Every row gives one point. The window is the flat piece filled in between its corners: a triangle in 3 columns, a solid with four corners in 4, and so on. A path goes straight from each point to the next, and from the last back to the first. After which points does the path pass through the window?
In the rows, zero is written as 128.

Window (4 x 4):
[[100 150  84 121]
 [170  63 149 105]
 [ 96 134 123 126]
 [ 82 119  95 112]]
Path:
(1): [ 70 154 112  78]
(2): [109 126  87 133]
(3): [ 93 127 111 158]
(4): [ 69 174  68  70]
(5): [142  82 150  98]
(6): [143  88 121 150]
(7): [ 71 102 130 150]
(8): [140 170 109  88]
Through the window after points: 1, 7

Window (8 x 8):
[[158 125  45 143 140 122  99 168]
 [102  84 198 130 139 150 183 136]
 [143 103 123 129  80  97 145 106]
 [124 129 218 134  95 137 175 159]
 [ 73 122 129 166 128  82  87 163]
 [103 100 203  86  79 189 115 116]
 [123 152 119 123 157  87 105 120]
 [126 113  80 107 134  65 121 186]]
Path:
(1): [124  86 195 140 124 112 124 139]
(2): [174  61 209 118 109 113 155 138]
(3): [ 65 142  98 131  83 152 120 132]
(4): [ 96 145  76 137 124 105 127 168]
(5): [146  99 136 129 115 107 116 141]
(6): [151  87 168 120 125  72 117 138]
(7): [ 72 134 157 137  99 156 165 142]
(8): [105 128 147 111  99 198 193 116]
Through the window after points: 4

Window (11 x 11):
[[124 100  64 127 189 113 149 168 166 135  97]
 [161 171 152  51 165 145 175 133 116 144 157]
 [162 151 121 193 183 133 137 159 117 132 103]
 [ 77  81 159 167 112 130 175 119 124 107 187]
 [184 101 125  87  61 102 178 159  85 106 106]
 [172 171 179  93 161  95 129 145  60 146 101]
 [125 158 173 135 155 174  96 102  92 170 106]
 [151 138 187  93  49 106 165 159 150 177 118]
 [139  77 211 158  92 135 152 101 137 185 170]
 [101  70 169 110 160 169 178 150 115  69 151]
 [154 119 115 122 112  96 148 103 162 110  13]]
Path:
(1): [123 105 175 114 145 163  70 132 119  39 121]
(2): [115  93 159 116 150 150 194 143 114 119 145]
(3): [172 128 151 132 209 111 195 165  87 186  77]
(4): [136 133 127 155 119 131 128 124 144 101 112]
(5): [146 100 138 133 147 138 124 150 131  91 130]
(6): [113 104 129 105 152 128 188 137 137 129  93]
(7): [157 145 102 175 145 126 184 128  70 174  83]
(8): [140 108 190 138 155 132  95 154 197  83 142]
(9): [163 148 167 125 148  89 120 141 127  95 134]
(10): [112  72 137 128 127 167 186 124  88 176 120]
(11): [133  92 154 158 146 163 195 144 114 138 111]
(12): [158 171 137  71 160  96  97 122 110 114 144]
(13): [ 97 119 142 146 117 113  54 200 148 132 198]
(14): [149 120 170 107 112 141 191 115 128 148 106]
(15): [134 114 173 141 130 152 160 115 109 168 105]
(16): [138 131 172 122 129 137 122 126 124 144 150]
Through the window after points: 1, 3, 5, 7, 15
